Each row is a point. Examples show where two turns around zero, p and q, send a point. Where does a point land after both, in the order given? Backwards means that the second turn is done in reverse. Each puzzle has new turns, and all numbers are rounded.

Turn p:
[30  0] => [ 27 -13]
[-33 -20] => [-38  -3]
[ 3 20] => [12 17]
Turn q:
[ -3 -19] => [ -6 -18]
[-25  46] => [-18  49]
[ 11 -16] => [  9 -17]
[-8  8] => [-7  9]
[ 25 -20] => [ 22 -23]
Where do these land?
p, then q: [ 5 18] => [14 12]
q, then p: [-4 41] => [20 36]
q, then p: [ 29 -15] => [ 16 -29]
q, then p: [-19 -28] => [-31 -13]
p, then q backwards: [-10 -16] => [-15 -12]

Turn p:
[ 10 -19   6  19] => [  7 -10  16  22]
[ -8   3  30 -64] => [ 10 -21  -1 -67]
[ 20  10 -14  18] => [13 19 -7 22]
[-13  24  -7  31] => [-22  31   4  17]
[ -8 -18 -15  -5] => [ -7 -19 -13   7]
Turn q:
[-43  18  -1 -26] => [-51  16   3  -2]
[ -4  23  28 -17] => [-10  22  31  -8]
[ 29 -22 -32  10] => [ 30 -14 -36  -7]
[ 14  -6 -20  29] => [ 24  -8 -22  20]
[  4 -13  26   4] => [  7 -16  24  -3]
Where do these land?
p, then q backwards: [  9 -27  -9   2] => [ -2 -18  -1  24]
q, then p: [-21  -5  -5   0] => [-20  -8   0   5]
q, then p: [ 0 -1 20 -9] => [  2  -5  14 -16]
q, then p: [  4   3 -11 -27] => [ -4   2 -21 -21]
p, then q: [  2 -36  -3 -13] => [ 10 -35  -9 -10]
p, then q: [ 7 68  9 47] => [-6 69 29 37]

Turn p:
[-33 -10  -6  32 -18 -32   1  -3] => [-19 -11  -8  32 -19 -36 -11 -17]
[  6  -5   4 -13  -8  17  19 -31] => [  6  -7   4  -5  -9  22  31 -16]
[ 32  32 -55   9  17  22 -12 -12] => [ 39  43 -42  -1  21  20  -5 -15]
[  2 -31  18   5 -17 -16 -16  12] => [  1 -35  10   7 -14  -8 -20  15]
[ 4 -9 48 11 -3 20 27 16] => [-10  -3  45  18  -5  12  20  30]
[-23 -12  24  -4  12  11 -14   4] => [-26 -13  21  -1  11  11 -14  -1]
[-18   4   5 -26 -26   0  -5  20] => [-25  -1  -4 -22 -26   1  -8  15]
[  1 -24   8 -13  16  11  32  11] => [-12 -17   4   2  18   8  32  23]
[ 30  55 -47  -1  27 -34 -32 -16] => [ 47  45 -31 -31  24 -31 -25 -32]
Turn q:
[ -5  13  34  22 -19  -5  -9 -16] => [  0  14  29  21 -17   3 -13 -24]
[-35  16  19 -38  10   3  16 -15] => [-28  12  26 -40   8  -5  16 -16]
[  9 -38 -19   2  22  -7 -17 -17] => [ -3 -41 -22   4  18 -12 -20  -4]
[  1  26  -7  21  21 -10 -48  20] => [ -5  28  -9  16  19   8 -49  22]
[  0 -12  -8  -3 -23  27  -7 -23] => [  4 -18 -10 -11 -24  20  -4 -21]
[46 15 11 28  1  4  2  3] => [45 12  1 30 11 10 -2 -5]
[ 37 -12  46 -19 -40  28  29  19] => [ 44 -18  47   0 -24  29  40   8]
[ -1 -16 -21  27  23  -2  26  29] => [-10  -3 -28  31  20  -3  28  21]
[-27   9 -29  -7  14 -16 -19 -20] => [-27   9 -24 -20   4 -20 -25  -9]
[-27  -2 -26 -34  -9 -23  27  20] => [-22   4 -10 -30 -14 -31  29  28]
Where do these land?
p, then q: [-24  26  16  30   4 -10 -16  49] => [-26  41  21  18  -1  -5 -39  23]
q, then p backwards: [ 30  -3   1  21  19   4 -27 -22] => [ 11 -14 -15  24  17   1 -37 -13]
q, then p backwards: [-12 -10  12 -25 -23  14 -12 -23] => [ -8  -2  22 -26 -20  -3 -19 -20]
p, then q backwards: [-22  39 -10   9  25  22  22  33] => [-32  42  -3  14  28  -9   9  30]
q, then p: [-21 -18 -29 -24  -9 -16   3 -16] => [-16 -27 -28 -20 -15 -19   3  -5]
q, then p backwards: [ -9  41   9  -4  18 -26  -4  46] => [ 6 38 12 11 22  9 14 50]
p, then q backwards: [ 55   7  -2  38 -19 -15 -11 -35] => [ 65  11  13  20 -33  -7   5 -21]
q, then p backwards: [ -1 -47   8   3  -8  31  17 -19] => [ -9 -45   6 -11 -11   7  10 -38]
p, then q: [ -4 -18  10 -17   0 -14  19 -23] => [ -4 -26   7  -2  -3 -17  25 -11]
p, then q: [  7 -18 -16 -29  -7  10  10  10] => [ -4 -14 -19 -15  -4   8  22  21]
